Every row gives one point. A path goes straight from each point to the next, and from the last back to the first. The post is the endless flat space through its rows: a point in 2 columns, a line in 3, a plane in 4, and so on, so that a path can go around it. How many times does the path go around the post? Going back the other way cancels.

Post:
66 77
Path:
128 164
-23 211
-122 99
36 -7
160 -24
149 96
119 210
113 220
-103 226
-136 -15
-61 -126
200 -104
180 104
134 88
Times around: 2

Post (7 x 8):
88 103 288 -211 167 -12 -342 -19
-10 27 0 274 46 217 -98 -58
18 -40 -41 190 -239 -69 46 -166
17 57 103 294 94 -126 83 -176
-40 -21 186 -62 91 6 222 392
-48 -43 -337 172 -178 -228 60 -98
10 18 -90 -73 -18 -94 48 -245
Path:
-227 63 106 242 -4 28 143 -111
-20 217 -3 98 -27 -136 190 -45
126 15 17 66 -132 55 36 33
66 138 31 -115 50 -76 36 62
-157 193 -113 -56 -58 -142 -142 43
-180 151 -54 25 75 40 -45 54
21 168 163 165 34 -180 137 -1
131 6 -66 183 -228 -172 195 -11
106 -126 -98 216 -73 -46 -72 162
24 -75 59 132 -87 -73 -40 -263
-132 -21 -12 105 130 -192 30 118
Times around: 1

Post (11 x 12):
102 -154 124 -100 333 -51 -339 29 107 42 84 51
45 6 -40 67 63 -214 -196 -161 -47 -50 214 -185
108 -125 235 -34 350 122 -247 227 204 48 91 -238
122 55 -142 11 222 8 99 -126 -157 130 106 -179
10 -24 118 205 -15 -50 -39 -98 -47 -161 62 251
-21 29 196 -27 -75 -100 166 -112 -163 12 -92 60
37 -34 -110 36 229 -127 -219 192 -19 -172 -129 62
115 -43 -239 -140 89 -40 -100 296 -93 -17 155 -59
-12 79 64 -235 -144 208 126 -196 -49 -98 50 -92
-63 34 -288 77 254 -157 160 281 141 325 -205 86
86 22 161 69 -18 113 -180 -187 -55 196 7 -202
Path:
46 209 -31 -115 105 54 -92 45 -42 -62 -122 -50
233 -85 222 129 366 1 -112 -52 154 -25 138 67
156 30 119 311 78 -143 18 42 -133 -65 128 -55
181 -95 75 -81 81 -57 -38 105 160 -44 119 -110
-8 -160 -57 -58 276 -125 -108 70 200 186 -278 -143
-146 -137 159 98 119 102 -257 -92 23 36 -66 -17
-60 -16 186 -43 -1 -136 -194 -51 -154 -59 85 0
22 111 3 184 38 -83 -187 102 -107 -44 -74 -14
47 218 -152 -113 109 -86 -21 -6 109 62 -132 -64
89 -13 78 -27 201 -101 7 -16 29 18 27 -150
81 -47 -165 159 121 -132 -90 41 -39 125 -1 -69
54 -175 103 37 -89 -149 -228 246 -205 49 17 -166
-53 45 -70 1 100 2 -30 23 -5 -156 62 -226
-102 226 -305 24 14 -136 -1 89 -28 96 -40 -68
Times around: 2

Post (17 x 18):
-73 32 6 14 103 -102 133 127 -119 84 7 -333 -89 47 -253 -218 68 68
-70 -96 100 72 119 -59 81 148 4 -265 133 78 96 178 36 -202 147 357
141 -89 83 217 244 116 -253 -61 -45 -64 -221 23 -101 -243 -95 -99 193 120
72 66 -46 -211 -46 -16 47 83 -121 103 -65 -40 113 290 -32 -244 -86 118
73 -224 -151 -69 12 -108 -49 67 -60 -148 114 76 193 123 11 -70 274 153
21 90 37 -375 -90 -136 7 -30 124 138 -83 -46 4 18 -82 140 -52 255
116 -73 -90 -158 -202 -128 -142 114 -50 211 7 257 -55 102 15 -175 20 67
-93 -37 -92 -57 -62 -87 152 108 6 -65 -119 -60 47 -24 170 100 -177 55
-3 49 2 -187 69 139 40 0 -98 0 297 -110 -176 -90 51 -24 43 -37
138 35 -11 -13 -47 -21 203 -91 -401 139 -89 106 132 -217 128 -61 84 214
-94 56 -215 -197 99 -146 -43 -132 -207 135 11 -161 -223 41 -162 -418 -100 245
125 -151 34 -33 -155 -50 18 -202 -108 -246 -224 -68 -279 10 -1 236 222 42
41 -232 217 2 468 -232 -50 96 -43 -109 107 -4 -31 -205 6 17 -77 -46
-213 166 180 -126 232 23 251 -158 204 -76 41 -121 113 -118 9 -197 114 -26
90 -101 33 163 57 -37 -220 -48 86 -9 334 72 47 54 352 -4 59 -10
-13 134 -334 148 -71 -34 222 50 -389 231 202 126 38 136 -74 51 -247 -260
-28 4 -27 -150 263 -223 96 214 -148 198 -7 -54 -134 125 52 126 -86 47
Path:
-73 -76 51 -246 -86 -46 67 271 141 -1 -84 62 87 247 69 45 -117 216
-38 -142 13 -68 4 -46 126 93 -283 43 67 25 57 -22 150 -75 59 23
-25 -94 -45 57 73 -335 -121 7 -66 47 -83 20 118 -10 19 -14 -163 -98
164 55 -85 -66 101 -49 21 37 -229 -82 -60 133 243 -65 -159 -76 155 -30
-47 -31 -117 143 314 -50 66 78 -4 -201 -46 33 -24 -107 -72 -1 -2 61
66 6 -159 79 90 -97 -124 -10 44 9 -150 77 170 -102 69 -38 40 103
64 -33 25 -91 102 -176 194 94 -155 136 106 40 -213 -169 -109 -59 -90 172
-35 -94 -83 -58 34 -102 -79 -142 143 55 88 101 -24 55 76 -137 -15 63
55 148 -71 -96 -89 21 -31 -88 -101 297 -87 -264 -42 153 -142 -33 -43 137
-107 103 -63 -158 -57 30 5 75 -261 84 183 41 -85 228 -180 -225 -12 172
55 -16 -63 -6 57 -99 -125 -14 -148 112 -60 -158 -19 -196 -101 25 157 95
92 129 154 204 -44 -48 84 100 7 -4 -65 231 -83 274 18 -12 162 -32
166 -111 38 58 209 -159 -273 133 84 -50 -82 -109 -225 118 76 13 -55 303
2 -83 -39 37 51 41 11 -31 -39 -45 34 -103 -129 -155 -64 -206 171 89
Times around: 2
